Rows are points. The points of each table are mixes of a few directions, plus a little noise. How many directions does each table use, and how many do they share? Where both have some left over, give the other angles between the two spaces (their principal angles), to ten degrees, smallest first.
In the rows, 128 means zero.

First:
[[106  84 105]
 [139 150 139]
 [163 198 165]
 [104  80 103]]
Second, 5 rows:
[[110  91 109]
 [107  87 106]
 [142 156 143]
 [169 211 172]
 [112  95 111]]
Directions: first 1, second 1, shared 1

First:
[[151 132  56 120 129 174]
 [196 116 178 140 149  96]
 [130 128 126 128 128 129]
 [138 126 138 130 131 122]
 [133 135  38 116 123 185]
 [227 117 113 133 153 136]
 [ 57 137 127 123 110 129]
 [ 73 130 178 131 117  97]
 [ 47 132 197 131 112  85]]
Second (6 x 6):
[[ 43 138 135 123 106 125]
 [151 124 141 131 135 119]
 [238 113 147 139 158 114]
 [124 127 142 130 128 119]
 [196 122 100 129 144 145]
 [ 17 144 103 117  97 145]]
Directions: first 2, second 2, shared 2

First:
[[161 111 124 103 112 108 143 134 143 110 160]
 [ 91 137  75 161 127 163 132 103 156 108 174]
 [154 135  70 131 113 137 131 112  97 146 170]
 [106 130 133 148 137 121 112 109 100 155  49]
 [105 118  69 148 115 127 138  91 145 109 142]
 [ 96 127 146 151 139 156 125 124 179 104 119]
 [122 125 153 102 130  91 135 147 114 122 126]
 [162 111 186 111 128 127 128 148 166 116 102]
 [157 159 195  97 152 120 107 184  52 183 112]]
Second (8 x 11):
[[132  97 123 135 148 135 116 137 111 109 129]
 [139  38 112 148 187 149  94 155  79  72 130]
 [132  92 122 136 151 136 115 139 109 106 129]
 [130 108 125 132 141 133 121 134 117 116 128]
 [128 124 127 129 131 129 126 129 126 125 128]
 [114 249 149 101  49 100 173  91 194 202 126]
 [126 142 130 125 119 125 133 124 136 137 128]
 [123 174 136 118  98 117 145 114 153 156 127]]
Directions: first 5, second 1, shared 0; angles 90

First (8 x 14):
[[161 113 139 116 180 141 117 133 137 144 110 115 164  94]
 [134 140 115 181 135 134 151 150 127 118  99  81  95  94]
 [105 119 108 170  39 147 152 192 131 116  62 184  55 100]
 [138 118 150  54 167 115  91  80 129 146 180 149 198 166]
 [163  92 150  77 168 146  98 139 142 156 106 171 185  99]
 [133 127 138  96 151 120 113 101 128 135 156 129 161 147]
 [134 143 119 170 150 128 146 131 126 120 120  72 110 108]
 [ 57 173 102 159  34  92 155  95 105  90 188 120  58 215]]
Second:
[[156 148 144  97 144 167 115 110 165 132  99 179 151 151]
 [ 25 101 110 150  88  83 112 132 118  76 147  63  80  65]
 [ 86 137 116 146 131 125 117 122 143  86 113  82 106  79]
 [160  92 172  83 127 141 117 127 142 183 142 203 153 191]
 [178 107 130 145 139 140 147 171 114 164 100 144 132 110]
 [176 171 108 123 101 157 150 139 120 135 100 201 139 164]
 [164 155 120 134 123 129 152 124 107 145 146 144 136 178]
 [157 125 167 143 152 145 140 116 153 164 136 122 114 186]
 [ 48 117  86 133 146  66 103 114  91  66 170  14 140  27]]
Directions: first 3, second 6, shared 3

First (11 x 20):
[[ 96 104 175 141 143 152  84   7 170 176 140 111  69 218 146  69  67 129
  123 175]
 [104 106 154 116 138 112 118 127  89 111 132 140 144 128 151  99 110 128
  158 116]
 [131 129 124 126 127 124 133 143 120 122 125 131 136 117 128 134 135 128
  130 122]
 [146 119 133 134 131 125 150 186 114 146  92 145 126 115 144 145 143 115
  118 118]
 [115 101 176 128 146 113 123 146  82 130 100 150 134 130 165 101 108 126
  157 125]
 [135 146 167 143 138 124 110 110 109 118 110 127 136 116 124 119 112 152
  157 154]
 [173 144  59 145 106 167 165 150 222 194 116 111  73 152 100 187 171  99
   36 134]
 [ 78  72 104  87 127 113 134 133 109 117 170 142 135 154 162  96 122  94
  129  78]
 [180 184  22 133  91 152 168 167 205 129 149 100 126  92  60 214 197 122
   60 118]
 [145 185 156 141 130 111 107 120  88  64 126 119 181  62  92 139 127 181
  187 152]
 [106 118 137 114 131 115 118 118 101 101 147 132 148 123 136 108 117 133
  154 116]]
Second (8 x 20):
[[128 109 120 143 125 133 132 128 138 134 127 126 143 127 142 130 125 105
  139 134]
 [128 132 136 130 130 132 121 112 135 135 127 124 116 139 124 122 122 135
  123 137]
 [129 165 126  84 129 103 137 174  84  91 135 142 125  98  99 137 157 172
  113  88]
 [127 123 132 137 129 135 124 111 140 138 126 124 123 139 132 124 119 122
  129 139]
 [127 128 166 159 137 159  94  29 183 180 120 106  74 193 129  99  85 134
  116 189]
 [129  95  89 132 116 115 157 195 108 105 131 139 190  83 154 151 149  82
  157  99]
 [127 205 186  89 146 127  93  62 125 136 129 122  34 173  69 100 118 228
   73 142]
 [129  67  70 149 111 119 167 211 113 106 129 141 220  71 175 160 150  47
  175  98]]
Directions: first 4, second 2, shared 1; angles 70
